Rows are points. To make a cloud, some directions were put in groups of two or more. Within a group, all points are equally far from the middle, so they leave a hole (a ring in 2 directions, a hollow ball in 3). The other directions are filled evenly. Then the cloud was stretched, turned, moved and blurred a little. Count the holes, and give their numbers of directions, smallest first.

Cloud (14 x 2):
[[-0.28  0.32]
 [-0.12 -0.43]
 [ 0.34 -0.05]
 [ 0.11 -0.43]
 [-0.53  0.14]
 [ 0.03 -0.44]
 [ 0.08 -0.44]
 [ 0.07  0.25]
 [ 0.03 -0.44]
 [-0.55  0.05]
 [-0.08 -0.43]
 [ 0.11  0.23]
 [-0.31 -0.35]
 [-0.12  0.33]]
Holes: 1 (2)

Cloud:
[[ 0.38 -0.05  0.20]
 [ 0.11 -0.56 -0.09]
 [-0.06  0.16  0.50]
 [ 0.20 -0.06 -0.50]
 [ 0.36 -0.24  0.09]
 [ 0.04  0.22 -0.40]
 [ 0.45 -0.02 -0.06]
 [-0.47 -0.19  0.22]
 [ 0.26 -0.28 -0.42]
 [-0.18 -0.57  0.10]
 [ 0.06  0.06  0.50]
 [ 0.29 -0.23 -0.41]
 [-0.06 -0.19  0.48]
 [ 0.11 -0.37 -0.47]
 [-0.02  0.28  0.43]
 [ 0.35  0.14 -0.31]
 [ 0.32 -0.35  0.03]
 [ 0.16  0.36 -0.23]
 [ 0.07 -0.28 -0.52]]
Holes: 1 (3)

Cloud (20 x 3):
[[ 0.26  0.50 -0.25]
 [ 0.21  0.04  0.11]
 [-0.43  0.00 -0.47]
 [ 0.26 -0.18 -0.10]
 [-0.41 -0.17 -0.29]
 [ 0.22  0.57 -0.07]
 [-0.17  0.21  0.17]
 [ 0.49  0.33 -0.05]
 [-0.04  0.37 -0.54]
 [ 0.37 -0.57  0.11]
 [ 0.24 -0.13  0.01]
 [-0.35  0.14 -0.21]
 [-0.26 -0.15  0.04]
 [-0.09 -0.04 -0.13]
 [ 0.57  0.12 -0.36]
 [-0.19  0.00 -0.41]
 [ 0.44  0.29 -0.08]
 [-0.04 -0.13 -0.56]
 [ 0.39  0.49  0.01]
 [ 0.50 -0.01  0.40]]
Holes: 0

Cloud, 30 rows:
[[-0.28 -0.34  0.36  0.27]
 [ 0.09 -0.19  0.33  0.29]
 [ 0.30  0.51  0.30 -0.16]
 [ 0.08 -0.38  0.30  0.21]
 [-0.16  0.32 -0.38  0.01]
 [-0.19  0.26 -0.03 -0.56]
 [-0.44  0.30  0.24 -0.23]
 [ 0.19 -0.02  0.13  0.33]
 [-0.09  0.38  0.11 -0.73]
 [ 0.06 -0.34  0.06 -0.41]
 [ 0.17  0.17 -0.25  0.35]
 [ 0.20 -0.02  0.31  0.40]
 [ 0.03  0.28 -0.38 -0.10]
 [-0.37  0.00  0.30 -0.54]
 [ 0.30 -0.22  0.29 -0.07]
 [ 0.41 -0.06  0.12  0.20]
 [-0.06  0.57 -0.22  0.25]
 [-0.78  0.25 -0.18 -0.37]
 [ 0.56  0.26  0.20 -0.22]
 [-0.10  0.13  0.61 -0.31]
 [ 0.06  0.47  0.07  0.03]
 [-0.22  0.04  0.22 -0.44]
 [ 0.52  0.25  0.36  0.00]
 [ 0.03  0.32 -0.18  0.25]
 [ 0.02  0.24  0.58 -0.23]
 [-0.16  0.36  0.21  0.13]
 [ 0.16  0.24  0.04 -0.02]
 [-0.22  0.22  0.02  0.47]
 [-0.56  0.20  0.17 -0.58]
 [-0.47  0.04  0.22 -0.29]]
Holes: 0

Cloud (30 x 4):
[[-0.17  0.49  0.34 -0.09]
 [ 0.07 -0.41 -0.13 -0.21]
 [ 0.43 -0.30 -0.08  0.28]
 [ 0.43 -0.19 -0.24  0.38]
 [-0.17 -0.03  0.06 -0.43]
 [-0.17  0.08  0.60  0.08]
 [ 0.14  0.18  0.62  0.11]
 [ 0.09 -0.32 -0.46  0.07]
 [-0.25  0.07  0.47 -0.10]
 [-0.20  0.16 -0.53  0.09]
 [-0.23  0.25 -0.01 -0.40]
 [ 0.38 -0.41 -0.08  0.03]
 [ 0.39  0.17  0.31 -0.03]
 [ 0.22 -0.44 -0.18 -0.08]
 [-0.26  0.37  0.10 -0.29]
 [ 0.43  0.00 -0.45  0.38]
 [ 0.28  0.06 -0.75  0.08]
 [ 0.06  0.62  0.21  0.13]
 [-0.26  0.50 -0.28  0.05]
 [-0.23 -0.22  0.01  0.05]
 [ 0.26 -0.03  0.55  0.27]
 [ 0.24  0.02  0.58  0.20]
 [ 0.42 -0.23  0.09  0.37]
 [ 0.35 -0.05 -0.16 -0.38]
 [-0.25 -0.02  0.46  0.00]
 [ 0.13 -0.37 -0.09 -0.30]
 [ 0.15  0.24  0.08  0.65]
 [-0.12  0.21 -0.65 -0.03]
 [ 0.40 -0.20  0.01 -0.26]
 [ 0.11  0.47 -0.03  0.56]]
Holes: 2 (2, 2)

Cloud (50 x 6):
[[ 0.07  0.05  0.58 -0.01 -0.06  0.30]
 [-0.26  0.14  0.49  0.59  0.02 -0.16]
 [-0.31 -0.06  0.22  0.11  0.10 -0.21]
 [-0.15 -0.17  0.18  0.23  0.28 -0.08]
 [-0.25  0.38  0.42 -0.64  0.20 -0.09]
 [ 0.00 -0.03  0.44  0.09  0.41 -0.36]
 [-0.28 -0.45  0.24 -0.34  0.34  0.14]
 [-0.32 -0.37  0.23 -0.17  0.32  0.13]
 [-0.08 -0.31  0.05  0.56  0.22 -0.19]
 [ 0.29 -0.16 -0.18  0.50 -0.03  0.08]
 [-0.19  0.11  0.24 -0.07 -0.16 -0.54]
 [-0.20 -0.22  0.34  0.13 -0.16 -0.04]
 [ 0.44 -0.10 -0.36 -0.18 -0.15  0.06]
 [-0.13 -0.30 -0.09 -0.26 -0.32 -0.28]
 [ 0.07 -0.15  0.36  0.08 -0.06  0.57]
 [ 0.15  0.01 -0.15  0.10  0.32 -0.30]
 [ 0.12  0.11  0.26  0.55 -0.30 -0.12]
 [-0.39  0.16 -0.03 -0.49  0.25 -0.05]
 [-0.37  0.57  0.22 -0.26  0.48 -0.32]
 [-0.31  0.32  0.32 -0.01  0.63 -0.34]
 [ 0.02  0.42 -0.09 -0.17  0.11 -0.15]
 [ 0.04  0.24  0.87  0.36  0.07 -0.05]
 [ 0.15  0.43 -0.13  0.11 -0.04 -0.18]
 [-0.28  0.02  0.09  0.22 -0.42  0.17]
 [ 0.20  0.66  0.35  0.31  0.47  0.14]
 [ 0.30 -0.53  0.08 -0.02 -0.09 -0.25]
 [ 0.14 -0.08 -0.11  0.42  0.00 -0.24]
 [-0.07  0.25  0.07 -0.52 -0.19  0.41]
 [ 0.09  0.22 -0.02  0.52 -0.04  0.11]
 [-0.69 -0.05  0.66  0.23  0.10  0.40]
 [ 0.00 -0.13  0.48 -0.15 -0.11 -0.51]
 [ 0.10  0.06  0.62  0.56  0.08  0.29]
 [ 0.17  0.25  0.56 -0.44  0.34 -0.15]
 [ 0.10 -0.04  0.16  0.42 -0.34  0.42]
 [-0.32  0.13  0.24 -0.12  0.63  0.02]
 [-0.25  0.16  0.17  0.59 -0.35 -0.59]
 [ 0.10  0.08  0.38 -0.48  0.12 -0.13]
 [-0.30  0.06  0.77  0.28  0.50 -0.20]
 [-0.11 -0.11  0.29  0.53  0.12 -0.10]
 [-0.23  0.72  0.56  0.00  0.34 -0.49]
 [ 0.15 -0.01  0.11 -0.51  0.28 -0.45]
 [-0.20  0.34  0.27 -0.12  0.19  0.12]
 [ 0.07 -0.01 -0.12 -0.31 -0.20 -0.25]
 [ 0.32  0.51 -0.09  0.24  0.19 -0.21]
 [ 0.10 -0.06  0.02  0.09  0.26  0.36]
 [-0.32 -0.13  0.24  0.28  0.14  0.48]
 [-0.31  0.14  0.32  0.15  0.33  0.05]
 [-0.26 -0.09  0.56  0.48  0.32 -0.01]
 [ 0.48 -0.08 -0.39 -0.32 -0.03  0.03]
 [-0.23  0.34  0.35  0.23  0.06  0.76]]
Holes: 0

Cloud:
[[-0.06 -0.48  0.24  0.39 -0.03 -0.49  0.31 -0.07]
 [ 0.28  0.31  0.38  0.23 -0.14  0.03 -0.56 -0.15]
 [ 0.58 -0.51  0.23  0.17  0.06 -0.14  0.23  0.18]
 [ 0.31 -0.51  0.42  0.27  0.01 -0.28  0.52 -0.06]
 [ 0.33 -0.01 -0.31 -0.23 -0.06 -0.64 -0.10  0.31]
 [-0.19 -0.11 -0.50  0.09  0.23 -0.22  0.49  0.28]
 [-0.27 -0.30  0.18  0.34 -0.11  0.00  0.39 -0.25]
 [-0.30 -0.22 -0.31 -0.51  0.24 -0.48 -0.14 -0.03]
 [ 0.67  0.37 -0.10 -0.21  0.25 -0.06 -0.24 -0.03]
 [ 0.34  0.03 -0.41  0.15 -0.29 -0.61 -0.11  0.22]
 [-0.15  0.13  0.01 -0.21  0.59  0.15 -0.35 -0.32]
 [ 0.79 -0.04  0.15  0.02  0.00  0.31 -0.20 -0.31]
 [ 0.06 -0.32 -0.25 -0.18 -0.33 -0.12 -0.11 -0.14]
 [ 0.43 -0.20  0.52 -0.16  0.19  0.06 -0.37 -0.09]
 [ 0.50 -0.45  0.07  0.26  0.00  0.20  0.58 -0.09]
 [ 0.48  0.17 -0.04 -0.48 -0.19  0.00 -0.34  0.33]
 [ 0.55  0.29  0.26 -0.32  0.07 -0.32 -0.33  0.31]
 [ 0.09 -0.32  0.44 -0.16  0.20 -0.25  0.22  0.40]
 [ 0.89 -0.30 -0.06  0.43 -0.28  0.13  0.27  0.37]
 [-0.12  0.05  0.07  0.09 -0.39 -0.20  0.36  0.30]
 [ 0.26 -0.26  0.37  0.05  0.06  0.09 -0.31  0.26]
 [-0.25  0.04  0.42 -0.27 -0.21  0.32 -0.14  0.00]
 [-0.31  0.01  0.57 -0.10  0.22  0.26 -0.21 -0.48]
 [ 0.09  0.38 -0.14  0.47  0.38 -0.20 -0.22  0.20]
 [-0.05  0.41  0.14  0.39  0.41  0.01 -0.02  0.31]
 [ 0.03 -0.16 -0.12  0.02 -0.36  0.01  0.35 -0.04]
 [ 0.18  0.37 -0.17  0.43  0.38 -0.29 -0.26  0.08]
 [-0.23  0.11  0.39 -0.54  0.52  0.18 -0.32 -0.15]
 [-0.13 -0.18  0.36  0.32 -0.09 -0.05 -0.32  0.18]
 [-0.14  0.49 -0.18  0.02  0.05 -0.22 -0.54  0.08]
 [ 0.25  0.21  0.19 -0.35 -0.16  0.47 -0.17  0.18]
 [ 0.18 -0.14 -0.22  0.63 -0.25 -0.22 -0.24 -0.13]
 [ 0.38  0.48 -0.09  0.56  0.23 -0.07 -0.14  0.31]
 [-0.36  0.09 -0.17  0.06  0.01 -0.42  0.15  0.58]
 [-0.36  0.50 -0.04 -0.38  0.14  0.11 -0.34  0.14]
 [ 0.33  0.03 -0.24 -0.02  0.05 -0.17  0.51  0.44]
 [-0.18  0.20  0.43  0.22 -0.38 -0.05  0.04  0.49]
 [ 0.24 -0.26  0.53 -0.13  0.07  0.48  0.26  0.12]
 [-0.21  0.22  0.22 -0.16 -0.33 -0.49 -0.30 -0.17]
 [ 0.20 -0.10  0.21  0.70  0.21  0.36  0.10  0.00]
 [ 0.02  0.18 -0.04  0.11 -0.33 -0.33 -0.28  0.62]
 [ 0.39 -0.01 -0.46 -0.24 -0.14 -0.48 -0.16  0.46]
 [-0.12  0.18 -0.18  0.48  0.34 -0.47 -0.09  0.05]
 [-0.30  0.15 -0.05 -0.18  0.57  0.06 -0.26 -0.37]
 [ 0.19  0.35  0.43  0.12 -0.23 -0.12 -0.58  0.15]
 [ 0.55  0.04 -0.17  0.15 -0.07 -0.32  0.36  0.54]
 [ 0.60 -0.16  0.24  0.02  0.15  0.25 -0.37 -0.18]
 [ 0.47 -0.36  0.25 -0.30 -0.05  0.08 -0.32  0.09]
 [ 0.47  0.50  0.37  0.57 -0.02  0.11  0.06  0.26]
 [-0.44 -0.02  0.53  0.19  0.06  0.23  0.08 -0.39]
 [ 0.50  0.00 -0.18  0.27  0.27 -0.32  0.37  0.27]
 [ 0.73 -0.06  0.08  0.06 -0.09  0.48  0.30 -0.10]
 [ 0.66  0.02  0.62  0.49 -0.04 -0.04 -0.31 -0.24]
 [-0.18 -0.46 -0.20 -0.02  0.11  0.11  0.16  0.59]
 [ 0.01  0.00  0.47  0.24 -0.52 -0.50  0.18  0.36]
 [-0.33 -0.24 -0.45 -0.07  0.21 -0.17  0.44  0.42]
 [ 0.20 -0.16 -0.16  0.31 -0.09 -0.09 -0.22 -0.49]
 [ 0.33 -0.57 -0.02 -0.34 -0.07 -0.20 -0.13  0.01]
 [ 0.53  0.06 -0.09 -0.03  0.53 -0.07 -0.26 -0.01]
 [ 0.20  0.18 -0.37 -0.26  0.67  0.40 -0.08 -0.12]
 [ 0.05 -0.22 -0.37 -0.81  0.36  0.08 -0.22  0.29]
 [-0.17 -0.07  0.26  0.44  0.26  0.38  0.22 -0.29]
 [-0.19 -0.28  0.21 -0.05  0.01 -0.12 -0.42  0.11]
 [ 0.40 -0.15  0.38  0.22  0.43  0.10  0.38  0.03]
 [-0.41 -0.31 -0.40  0.20  0.21 -0.23  0.08  0.40]
 [-0.29 -0.16 -0.08  0.09  0.34  0.63  0.11  0.30]
 [ 0.42  0.23  0.32  0.60 -0.15 -0.12 -0.41 -0.23]
 [ 0.52  0.36 -0.08  0.12  0.07  0.20  0.20 -0.16]
 [ 0.68  0.30  0.12  0.46 -0.06  0.37  0.23  0.29]
 [-0.20  0.15 -0.02  0.36 -0.33 -0.29  0.25  0.34]
 [ 0.40  0.36  0.13  0.24  0.02 -0.03  0.38 -0.18]
 [-0.47  0.03 -0.04  0.25  0.42  0.14  0.05  0.31]
 [ 0.43  0.17 -0.01 -0.05 -0.17 -0.64 -0.09 -0.23]
 [ 0.11  0.13  0.20 -0.63  0.00 -0.50  0.10 -0.07]
 [-0.45 -0.17  0.33  0.04  0.17  0.41  0.12  0.13]
 [ 0.28 -0.19  0.11  0.43  0.13  0.36  0.38 -0.41]]
Holes: 3 (2, 2, 3)
